Each row is a point. The last column is the point's height on a tilted bowl or saddle (a function of degree 2), plus a little noise. Along how many of its main directions does it bend up, bend down or stay straight?
(in the rows, 128 means zero)

Points (11 x 3):
[[136  66 156]
 [125 111 123]
 [143  91 135]
 [162 163  75]
 [188 172  64]
 [163 153  82]
 [116  95 138]
 [117  94 138]
 [139 150  91]
 [165 109 119]
 [125  52 168]]
Directions: 1 up, 0 down, 1 straight

Points (18 x 4):
[[131 133 125 146]
 [111 148  71  92]
 [149  81 152 100]
 [172  90 129  88]
 [150 140 139 144]
 [ 93 101 130 127]
 [115 182  67  71]
 [182 132 110 101]
 [127 143 111 139]
 [202 150 134  92]
 [124 178  99 115]
 [ 75 158 137 143]
 [129 190  55  40]
 [ 93  99 180 127]
 [124 118  77  91]
 [183 140 135 115]
 [196 122 123  88]
 [ 85 107 102 109]]
Directions: 0 up, 3 down, 0 straight

Points (24 x 5):
[[104 101  65 100 150]
 [182 134 155  91 190]
 [ 96  72  80 135 162]
 [ 25  77 126 127 239]
 [102 173 131 170 141]
 [154 111  91 123 139]
 [111 116 150 134 133]
 [106 133  63 180 130]
 [123 134 154 106 135]
 [115  99 165 128 116]
 [103  81 170 116  98]
 [127 135 168  96 133]
 [ 97 165 105 144 142]
 [ 92 118  81 159 157]
 [146 153 141 131 161]
 [131 126 149 181 142]
 [ 59 116 129 154 185]
 [ 93 116 163  49  92]
 [137  96 132 134 130]
 [161  87 186 111 107]
 [171  91 148  81 131]
 [122 231 151 140 165]
 [155 138 123 183 143]
 [ 96 139 121 156 150]]
Directions: 1 up, 1 down, 2 straight

Points:
[[ 56 117 154 152 169 107 169]
 [109 192 104 145 120 134 142]
 [123 121 113 120  74 134 124]
 [ 82 151 135  50 124  52 172]
 [109 149 123 119 152 120 144]
 [154 123 108  99 120 101 119]
 [113  66 205  79  89  93 210]
 [ 57 152 164 167 161 174 189]
 [160 159 133  92 116 197 147]
 [116 149  91  87 100 115 105]
 [144 104 116 158 115  96 146]
 [162 126 152 137 176 135 150]
 [141 117 183  59 100  96 151]
 [125  96 111 157 153 146 101]
 [134  66 126 146  85  75 180]
 [133 114 160 106  96 140 153]
 [141  88 117 122 176 152  98]
 [137  87 133 147 116 151 137]
 [ 81  76 106 163 122 139 123]
 [115  92 181 101 189 119 182]
 [117  49 120 107 107 113 167]
 [195 115  63 113  62 153 112]
 [151 112 174 189 144 152 174]
 [101 136 172 172 100 111 170]
 [105 169 146 108  95 130 138]
 [203 165 119 171 133 160 166]
 [119 169 111 127 159 123 145]
 [ 79  90 144 180 175 100 135]
 [140 141 141 147  78  79 117]
 [160 114 114  52  88 134 114]
 [133 181 155 171 168 131 187]
 [122 108  88 157  88 147 129]
 [ 89  99 119 139 149 131 124]
 [178 210 155 174 159  60 203]
 [158  87 142 184 140 209 125]
 [163  87 144 175  88 112 187]
 [100 118 174 153 163 155 154]
 [ 88 109 120 131 119 102 145]
 [122  91  69 105  96 112 132]
 [175 121  97 135 112 155 117]
 [ 44 119 105 159  56  97 178]]
Directions: 4 up, 1 down, 1 straight
